Each row is a point. To make a cloud, some directions were put in groups of two or more. Within a group, all points are equally far from the middle, so they leave a hole (a ring in 2 directions, a hollow ball in 3). The other directions are filled evenly. Then the cloud was stretched, turned, moved and blurred a little. How many holes are there, and how many directions does each take, smallest first?

Cloud, 19 rows:
-0.37 +0.83 -0.16
-0.09 +0.08 -0.42
+0.48 +0.66 -0.23
-0.42 +0.61 +0.12
+0.11 +0.33 +0.03
-0.52 +0.07 +0.59
-0.43 -0.04 -0.25
+0.09 -0.49 -0.28
-0.10 -0.04 -0.55
+0.59 +0.25 +0.06
+0.30 -0.19 -0.07
-0.62 +0.35 +0.05
+0.54 +0.25 -0.29
-0.47 +0.60 +0.47
-0.46 -0.38 +0.05
-0.54 -0.12 +0.35
-0.77 +0.32 -0.17
+0.54 -0.43 -0.24
-0.54 -0.06 +0.29
Holes: 0

Cloud (28 x 4):
-0.23 +0.51 +0.57 -0.23
-0.37 +0.05 -0.39 +0.80
-0.29 -0.58 +0.03 +0.67
+0.03 +0.25 -0.28 +0.89
-0.49 -0.29 +0.07 +0.71
+0.37 +0.25 -0.41 +0.45
+0.33 +0.19 -0.50 +0.84
+0.38 +0.22 +0.07 +0.71
-0.06 -0.46 +0.32 -0.24
-0.49 +0.01 +0.14 +0.42
-0.46 +0.08 -0.42 +0.10
+0.44 -0.33 +0.48 +0.26
+0.54 -0.18 -0.21 -0.02
-0.52 -0.11 +0.41 +0.43
+0.52 +0.23 -0.20 -0.47
-0.50 -0.13 -0.38 -0.18
+0.06 -0.51 -0.35 -0.23
-0.46 -0.21 -0.27 -0.51
+0.34 -0.36 +0.29 -0.13
-0.19 +0.42 -0.12 -0.05
+0.52 -0.24 +0.18 +0.27
-0.37 +0.37 +0.55 -0.02
+0.45 -0.26 -0.45 -0.44
+0.13 -0.59 -0.59 +0.05
+0.53 +0.02 +0.61 +0.09
+0.50 -0.33 -0.07 +0.29
+0.21 +0.31 +0.25 +0.71
-0.36 +0.28 +0.61 +0.41
Holes: 1 (2)

Cloud:
+0.09 -0.29 +0.30 -0.44 -0.32 +0.89
-0.07 -0.69 -0.09 +0.35 -0.53 +0.33
-0.32 +0.12 -0.37 +0.40 -0.57 -0.08
-0.38 -0.15 +0.07 +0.34 +0.16 -0.30
-0.57 +0.17 -0.30 -0.57 -0.42 +0.51
+0.02 +0.25 +0.29 +0.56 -0.47 +0.01
+0.10 -0.62 -0.58 -0.10 -0.26 -0.16
+0.44 -0.30 -0.30 +0.46 -0.48 +0.57
+0.29 -0.08 -0.12 -0.64 -0.29 +0.89
-0.34 +0.36 -0.25 +0.43 +0.13 +0.57
-0.42 +0.52 +0.11 -0.55 +0.03 +0.42
-0.27 -0.40 -0.59 -0.35 +0.12 -0.25
-0.26 -0.04 +0.29 -0.43 -0.57 -0.23
+0.16 -0.56 -0.56 -0.11 -0.53 +0.09
-0.08 -0.26 -0.30 -0.74 -0.04 +0.73
-0.04 -0.37 +0.28 -0.47 -0.69 +0.16
+0.09 -0.61 -0.39 +0.12 +0.45 +0.44
+0.60 -0.40 +0.42 -0.14 -0.15 +0.04
-0.68 -0.16 -0.56 -0.01 +0.13 +0.46
+0.40 +0.44 +0.08 -0.51 +0.20 +0.61
-0.36 -0.11 -0.48 -0.24 -0.70 -0.07
-0.26 -0.25 -0.36 -0.76 +0.22 -0.02
+0.22 +0.49 +0.18 -0.34 -0.22 -0.33
-0.23 -0.67 -0.38 +0.11 +0.34 -0.01
-0.45 -0.25 -0.62 -0.39 +0.27 +0.01
+0.68 -0.08 +0.36 -0.26 +0.21 +0.08
-0.56 +0.32 +0.06 -0.60 -0.24 +0.52
+0.29 +0.50 +0.44 -0.02 -0.61 +0.37
-0.04 -0.32 +0.07 -0.59 -0.73 +0.25
+0.12 -0.59 -0.09 +0.17 +0.46 +0.56
+0.36 +0.39 -0.49 -0.25 -0.32 +0.77
-0.11 -0.34 -0.40 -0.48 -0.74 +0.21
+0.56 -0.21 +0.34 -0.31 +0.36 +0.25
+0.05 +0.68 -0.17 -0.34 -0.59 +0.49
-0.09 -0.59 -0.10 +0.16 +0.35 +0.70
+0.64 +0.20 -0.49 -0.23 +0.04 -0.15
+0.18 +0.31 -0.38 +0.53 -0.46 +0.53
+0.02 -0.60 +0.13 +0.06 +0.46 +0.48
+0.57 -0.33 -0.05 -0.60 -0.28 -0.05
-0.65 +0.10 +0.15 +0.29 +0.13 +0.53
+0.04 -0.54 +0.34 -0.28 +0.39 +0.36
+0.38 +0.13 +0.35 +0.02 +0.35 +0.74
-0.15 -0.34 -0.37 -0.72 +0.15 -0.13
-0.44 -0.06 -0.25 -0.63 -0.57 +0.53
-0.16 +0.14 +0.46 +0.21 -0.09 -0.34
+0.20 +0.24 -0.39 +0.38 +0.45 +0.33
+0.52 +0.13 +0.39 +0.44 -0.43 +0.21
+0.65 -0.25 -0.59 -0.11 -0.04 -0.08
+0.35 -0.65 +0.24 +0.11 +0.23 +0.07
Holes: 3 (2, 2, 2)

Cloud (78 x 8):
+0.54 -0.52 +0.16 -0.36 +0.58 -0.36 -0.02 -0.25
-0.27 -0.24 -0.36 -0.58 +0.41 -0.43 -0.36 +0.20
-0.35 +0.24 -0.77 -0.13 +0.30 -0.05 +0.54 +0.24
+0.03 -0.41 +0.38 +0.18 -0.22 -0.41 -0.45 -0.18
+0.68 -0.36 +0.48 -0.50 +0.05 +0.19 +0.34 -0.25
+0.06 +0.48 -0.81 -0.25 +0.34 -0.12 -0.07 +0.43
-0.16 -0.09 -0.02 -0.74 -0.35 -0.49 +0.47 +0.22
-0.05 -0.63 -0.09 +0.40 +0.65 +0.17 +0.40 -0.42
-0.02 -0.49 +0.06 +0.31 -0.39 +0.48 +0.62 +0.61
+0.06 +0.36 +0.17 -0.37 +0.33 -0.67 +0.47 +0.14
+0.58 +0.39 +0.25 +0.21 -0.14 +0.08 +0.33 -0.50
-0.04 -0.44 -0.36 +0.12 -0.27 +0.57 -0.11 +0.55
+0.03 -0.46 +0.33 +0.21 -0.21 +0.48 +0.34 +0.42
+0.02 -0.43 +0.07 +0.19 -0.09 +0.63 -0.48 -0.21
+0.07 -0.43 -0.35 +0.33 +0.18 +0.64 -0.01 +0.18
+0.20 +0.57 +0.16 +0.26 -0.14 +0.49 -0.20 +0.20
-0.03 -0.02 -0.07 -0.77 -0.16 -0.42 +0.46 -0.39
-0.24 -0.28 +0.47 -0.41 +0.48 +0.32 -0.40 +0.13
+0.39 -0.49 +0.52 -0.73 +0.04 +0.13 -0.03 -0.46
-0.08 +0.57 -0.36 +0.42 +0.08 +0.42 -0.21 +0.55
-0.34 +0.28 +0.10 +0.27 +0.60 +0.00 -0.29 -0.23
+0.50 +0.38 +0.07 +0.35 +0.27 -0.43 -0.03 +0.30
-0.38 -0.03 -0.12 +0.11 -0.69 -0.16 +0.52 +0.15
-0.07 +0.48 -0.34 +0.41 +0.32 +0.47 +0.37 +0.09
-0.14 -0.50 -0.47 +0.03 -0.43 -0.54 -0.11 +0.33
-0.25 +0.30 +0.02 +0.12 -0.30 +0.39 +0.40 -0.49
+0.18 +0.53 -0.04 -0.66 +0.75 +0.37 +0.00 -0.28
+0.42 -0.15 -0.39 +0.61 +0.43 +0.02 +0.41 +0.22
-0.16 +0.42 +0.12 +0.07 +0.68 -0.07 +0.86 +0.52
+0.71 +0.32 +0.42 -0.20 +0.10 +0.09 +0.89 -0.41
-0.14 -0.11 +0.68 -0.55 +0.03 +0.17 +0.52 -0.29
-0.37 +0.00 -0.45 -0.61 +0.47 +0.24 +0.40 -0.10
+0.07 +0.20 +0.57 -0.55 +0.02 -0.26 +0.40 -0.55
+0.15 +0.36 -0.07 -0.82 -0.20 -0.09 +0.39 -0.51
+0.34 -0.36 -0.80 +0.34 +0.35 +0.16 +0.43 +0.17
-0.15 +0.43 -0.57 -0.50 +0.43 +0.17 +0.46 +0.31
+0.11 +0.43 -0.09 +0.42 +0.64 +0.00 +0.66 +0.15
-0.05 -0.38 -0.45 -0.40 -0.06 -0.43 -0.01 -0.76
+0.66 +0.03 -0.15 +0.49 +0.17 -0.22 +0.15 -0.24
+0.24 -0.42 +0.67 -0.22 -0.12 +0.11 -0.32 -0.28
+0.55 -0.35 +0.11 -0.76 -0.23 +0.07 -0.04 +0.20
-0.10 -0.19 +0.38 +0.15 -0.08 -0.45 -0.19 -0.53
+0.18 -0.57 +0.06 +0.45 +0.06 -0.40 +0.38 +0.39
+0.48 +0.43 +0.11 +0.27 -0.22 +0.10 +0.28 -0.56
+0.15 +0.47 +0.17 +0.26 +0.06 +0.61 +0.80 +0.13
-0.47 +0.10 -0.72 -0.15 +0.29 +0.04 +0.62 +0.24
-0.27 -0.22 -0.46 -0.21 -0.37 -0.63 -0.32 +0.07
-0.14 -0.24 -0.39 -0.19 -0.27 -0.32 +0.49 -0.72
-0.41 +0.05 -0.73 -0.20 +0.37 +0.00 +0.64 +0.02
+0.21 +0.50 -0.42 -0.11 -0.54 -0.15 -0.07 -0.22
+0.60 +0.24 +0.40 -0.04 +0.30 +0.68 +0.06 -0.40
+0.18 +0.50 +0.01 -0.79 +0.52 +0.51 +0.21 -0.46
+0.31 +0.44 +0.12 +0.28 -0.13 +0.57 +0.43 -0.04
+0.32 +0.19 -0.89 -0.12 +0.43 +0.27 +0.58 +0.34
+0.14 +0.37 -0.86 -0.09 +0.47 +0.20 +0.38 -0.11
+0.11 -0.54 -0.09 -0.70 +0.45 +0.48 +0.39 +0.30
+0.26 +0.40 +0.04 +0.39 +0.20 -0.39 +0.83 -0.14
+0.21 +0.47 +0.29 +0.23 -0.27 +0.13 +0.95 -0.02
+0.01 -0.56 -0.66 +0.16 +0.34 +0.31 -0.19 -0.03
+0.77 -0.21 -0.48 -0.46 -0.20 +0.04 +0.79 -0.28
-0.03 -0.53 -0.33 -0.70 +0.31 +0.60 -0.21 -0.53
-0.07 +0.33 -0.39 +0.39 -0.11 -0.46 +0.50 -0.13
+0.11 -0.61 -0.69 +0.00 -0.16 -0.44 +0.14 +0.52
-0.12 -0.27 +0.24 -0.36 +0.48 -0.61 -0.30 +0.17
+0.59 -0.19 -0.61 +0.33 -0.11 -0.20 +0.35 -0.07
-0.05 -0.13 +0.62 -0.34 -0.09 -0.46 +0.00 -0.19
+0.31 +0.33 -0.44 +0.57 +0.38 -0.02 -0.27 +0.23
+0.16 +0.41 -0.64 -0.19 -0.07 -0.44 -0.15 -0.48
+0.38 -0.25 +0.22 +0.10 +0.63 +0.62 -0.42 -0.18
+0.54 +0.09 -0.54 -0.56 +0.65 +0.61 +0.52 -0.15
+0.19 -0.58 -0.36 -0.59 +0.01 -0.38 -0.02 -0.65
+0.72 -0.01 -0.20 -0.72 -0.21 +0.26 -0.13 -0.17
+0.27 -0.55 +0.01 -0.79 +0.06 -0.38 +0.17 -0.59
-0.16 +0.16 -0.01 -0.53 +0.87 -0.03 +0.76 -0.17
+0.37 -0.57 -0.25 -0.61 +0.87 +0.32 +0.34 -0.26
+0.04 +0.40 +0.20 +0.01 +0.85 +0.47 +0.86 -0.48
+0.04 -0.40 +0.57 -0.61 -0.19 +0.01 +0.07 +0.41
-0.06 -0.24 +0.32 -0.25 +0.64 -0.48 -0.28 -0.47
Holes: 3 (2, 2, 2)

Cloud, 95 rows:
+0.52 -0.18 +0.23 -0.87 +0.52 -0.09 +0.12 -0.29 -0.16
+0.21 -0.11 -0.24 -0.54 -0.32 +0.41 +0.06 +0.43 +0.15
+0.05 -0.75 +0.27 -0.49 -0.20 +0.39 +0.65 -0.56 -0.05
+0.67 -0.17 +0.51 -0.59 +0.18 -0.34 +0.60 -0.18 +0.19
+0.41 -0.12 -0.47 +0.26 -0.05 -0.55 +0.20 +0.11 -0.22
+0.35 -0.06 +0.15 +0.12 +0.74 -0.10 +0.70 +0.33 +0.65
+0.10 +0.11 +0.90 -0.09 +0.13 +0.04 +0.42 -0.27 -0.21
-0.19 -0.78 +0.44 -0.13 +0.36 +0.51 +0.40 +0.02 -0.65
+0.62 +0.20 -0.21 +0.26 +0.75 +0.06 -0.25 +0.07 +0.37
+0.09 +0.67 +0.06 -0.37 +0.37 -0.61 +0.78 -0.11 +0.55
+0.79 +0.24 +0.34 -0.50 -0.38 +0.06 +0.22 -0.69 -0.23
+0.49 -0.57 -0.28 -0.37 -0.26 -0.46 -0.27 +0.13 -0.39
+0.40 +0.15 +0.04 -0.27 +0.73 +0.22 -0.22 -0.25 +0.83
+0.18 -0.21 -0.33 +0.14 +0.67 -0.19 +0.57 -0.12 +0.91
-0.12 -0.23 +0.17 -0.28 -0.63 +0.39 -0.19 +0.35 +0.10
+0.49 -0.15 -0.12 -0.53 -0.51 -0.39 -0.23 -0.25 -0.33
-0.18 +0.15 -0.14 +0.28 +0.86 -0.11 -0.47 -0.21 -0.46
-0.01 +0.47 +0.45 -0.24 +0.48 +0.38 +0.47 +0.12 -0.63
+0.58 -0.60 -0.53 +0.09 +0.58 +0.04 +0.54 -0.32 +0.10
+0.39 -0.74 -0.11 -0.45 -0.19 +0.51 +0.43 -0.11 -0.24
+0.36 -0.44 -0.40 +0.47 +0.56 -0.30 -0.54 +0.04 -0.17
-0.45 -0.24 -0.33 -0.31 -0.40 -0.24 -0.11 +0.05 -0.05
+0.57 +0.10 -0.02 +0.53 -0.04 -0.36 -0.58 +0.61 +0.35
+0.06 +0.10 +0.10 -0.72 -0.58 -0.48 +0.66 -0.20 +0.40
-0.47 +0.49 -0.07 -0.07 +0.57 -0.17 +0.43 -0.32 +0.00
+0.50 -0.17 -0.63 +0.05 -0.22 +0.11 -0.22 -0.06 -0.04
+0.70 +0.09 +0.15 -0.10 -0.46 -0.17 +0.74 +0.06 +0.42
-0.18 +0.14 -0.54 -0.42 -0.37 -0.03 +0.10 -0.20 -0.43
+0.19 +0.25 -0.06 +0.06 +1.06 -0.42 -0.41 +0.05 +0.53
-0.43 -0.36 -0.03 -0.36 -0.25 +0.28 -0.14 +0.00 +0.31
+0.37 +0.36 +0.13 +0.30 -0.64 -0.16 -0.40 -0.09 +0.37
+0.65 -0.44 +0.31 -0.13 +0.35 -0.12 +0.62 +0.46 -0.60
+0.97 +0.47 +0.46 +0.04 +0.37 -0.07 -0.13 +0.10 +0.68
-0.14 +0.06 -0.30 +0.23 +0.50 -0.64 -0.56 -0.15 +0.75
+0.90 +0.13 +0.24 +0.16 +0.31 -0.06 +0.43 +0.07 +0.42
-0.08 -0.47 +0.34 -0.04 -0.45 -0.01 +0.31 -0.60 -0.47
+0.44 +0.45 -0.22 -0.30 +0.79 -0.63 -0.43 -0.04 +0.80
+0.38 +0.10 +0.15 +0.27 -0.08 +0.50 -0.31 +0.39 +0.45
+0.28 +0.37 +0.69 -0.74 +0.44 -0.21 +0.03 -0.23 +0.69
-0.09 +0.03 -0.31 -0.10 -0.39 +0.21 -0.36 -0.16 +0.14
+0.63 -0.65 +0.42 -0.47 -0.12 -0.28 -0.21 -0.34 +0.31
-0.19 +0.02 +0.19 +0.58 +0.47 +0.05 -0.17 +0.21 +0.35
+0.36 -0.38 +0.71 -0.23 +0.12 -0.32 +0.75 -0.39 -0.11
+0.17 +0.29 +0.31 +0.15 -0.42 -0.06 +0.51 +0.51 -0.24
-0.07 +0.48 +0.38 +0.43 +0.33 -0.43 +0.27 -0.44 +0.49
-0.22 -0.05 -0.26 +0.07 +0.25 +0.32 +0.31 -0.88 -0.27
+0.62 +0.18 -0.02 +0.30 +0.42 +0.01 +0.04 +0.62 +0.37
+0.16 +0.68 +0.31 -0.19 +0.65 +0.30 -0.39 +0.39 +0.30
+0.05 +0.28 -0.18 +0.11 -0.01 +0.46 -0.19 +0.28 +0.64
+0.16 -0.09 -0.29 +0.38 -0.14 -0.49 -0.03 +0.36 -0.39
+0.29 +0.05 -0.02 +0.39 +0.36 -0.55 +0.65 -0.11 -0.04
+0.50 +0.79 +0.06 -0.33 +0.34 -0.23 -0.46 +0.49 +0.12
-0.01 -0.60 -0.22 -0.06 +0.56 -0.62 -0.29 -0.10 +0.25
+0.46 +0.26 -0.24 +0.21 +0.44 +0.32 -0.33 +0.55 +0.16
-0.09 -0.74 +0.55 +0.06 +0.26 -0.04 +0.06 -0.24 -0.17
-0.69 -0.43 +0.18 -0.54 +0.15 -0.18 +0.37 -0.32 -0.17
+0.51 +0.10 +0.41 +0.04 +0.02 +0.54 +0.39 +0.23 +0.59
+0.19 -0.32 -0.55 +0.22 +0.37 -0.32 +0.24 +0.30 +0.30
+0.06 -0.01 +0.02 +0.18 +0.85 -0.34 +0.56 +0.56 -0.29
+0.04 -0.66 -0.39 -0.69 -0.26 -0.17 +0.24 +0.27 -0.55
-0.21 +0.45 +0.28 -0.24 -0.08 -0.26 -0.15 -0.36 -0.67
+0.10 +0.10 +0.71 -0.28 +0.06 -0.49 +0.12 -0.32 -0.44
+0.32 +0.59 +0.38 -0.41 +0.17 +0.12 +0.14 -0.14 -0.66
+0.85 +0.57 +0.36 +0.13 +0.19 +0.16 -0.19 +0.11 +0.14
+0.36 -0.04 +0.04 +0.59 +0.40 +0.26 +0.17 -0.13 -0.32
+0.00 +0.09 -0.30 -0.70 -0.53 -0.05 +0.34 -0.07 -0.17
+0.03 -0.12 +0.18 +0.20 +0.63 +0.12 -0.60 -0.34 +0.56
+0.04 +0.11 -0.40 -0.02 -0.39 -0.26 -0.55 -0.47 -0.57
+0.29 -0.44 -0.36 -0.04 -0.16 -0.20 -0.65 +0.38 +0.34
-0.05 -0.09 +0.16 -0.80 +0.51 -0.12 -0.46 -0.20 -0.02
+0.26 +0.22 +0.62 +0.41 +0.41 +0.08 +0.05 -0.38 -0.10
-0.34 -0.31 -0.29 -0.13 +0.71 -0.34 +0.54 -0.40 +0.58
+0.49 -0.43 +0.47 -0.45 +0.07 +0.35 +0.16 -0.35 +0.53
+0.06 +0.02 -0.77 +0.17 -0.14 +0.19 +0.48 -0.05 -0.31
+0.10 +0.32 +0.50 -0.59 -0.25 -0.35 +0.07 +0.41 -0.15
+0.90 -0.30 +0.44 -0.24 -0.05 +0.02 +0.77 -0.30 +0.17
+0.59 +0.03 +0.38 +0.25 +0.57 -0.34 +0.19 +0.40 +0.17
+0.04 +0.48 +0.08 -0.68 +0.63 -0.32 +0.65 +0.15 +0.78
+0.47 +0.07 +0.51 +0.20 -0.52 +0.23 +0.45 -0.38 +0.67
+0.99 -0.32 +0.11 -0.33 +0.08 +0.09 -0.35 +0.34 -0.23
-0.07 +0.06 +0.52 -0.72 +0.26 -0.45 +0.13 -0.59 +0.05
-0.64 +0.55 +0.09 -0.41 +0.42 -0.09 -0.43 +0.28 +0.35
-0.33 +0.30 -0.21 +0.19 +0.52 -0.57 -0.51 -0.09 +0.76
-0.23 -0.06 -0.22 -0.50 -0.36 +0.17 -0.40 +0.43 +0.29
+0.32 -0.29 -0.12 -0.80 -0.03 -0.56 +0.30 -0.06 +0.59
+0.13 +0.28 +0.50 -0.67 -0.15 +0.07 -0.43 -0.65 +0.62
+0.91 -0.69 -0.04 -0.34 -0.05 -0.29 -0.27 -0.36 +0.19
-0.17 -0.53 +0.41 -0.25 +0.44 -0.64 +0.59 -0.35 +0.73
+0.58 +0.08 +0.51 -0.09 +0.27 -0.64 +0.32 -0.42 -0.36
-0.29 +0.01 +0.38 +0.00 -0.57 +0.11 +0.52 -0.21 -0.38
+0.20 -0.89 +0.09 +0.10 +0.25 +0.09 +0.38 -0.02 +0.14
+0.26 +0.30 -0.40 -0.11 +0.10 +0.41 -0.15 -0.64 +0.11
+0.08 +0.46 +0.12 +0.54 +0.17 -0.73 -0.48 +0.17 +0.20
+1.02 +0.15 -0.04 -0.34 +0.69 -0.11 -0.05 +0.06 -0.19
+0.37 -0.55 +0.55 -0.30 -0.31 -0.11 +0.16 +0.40 -0.41
Holes: 1 (6)
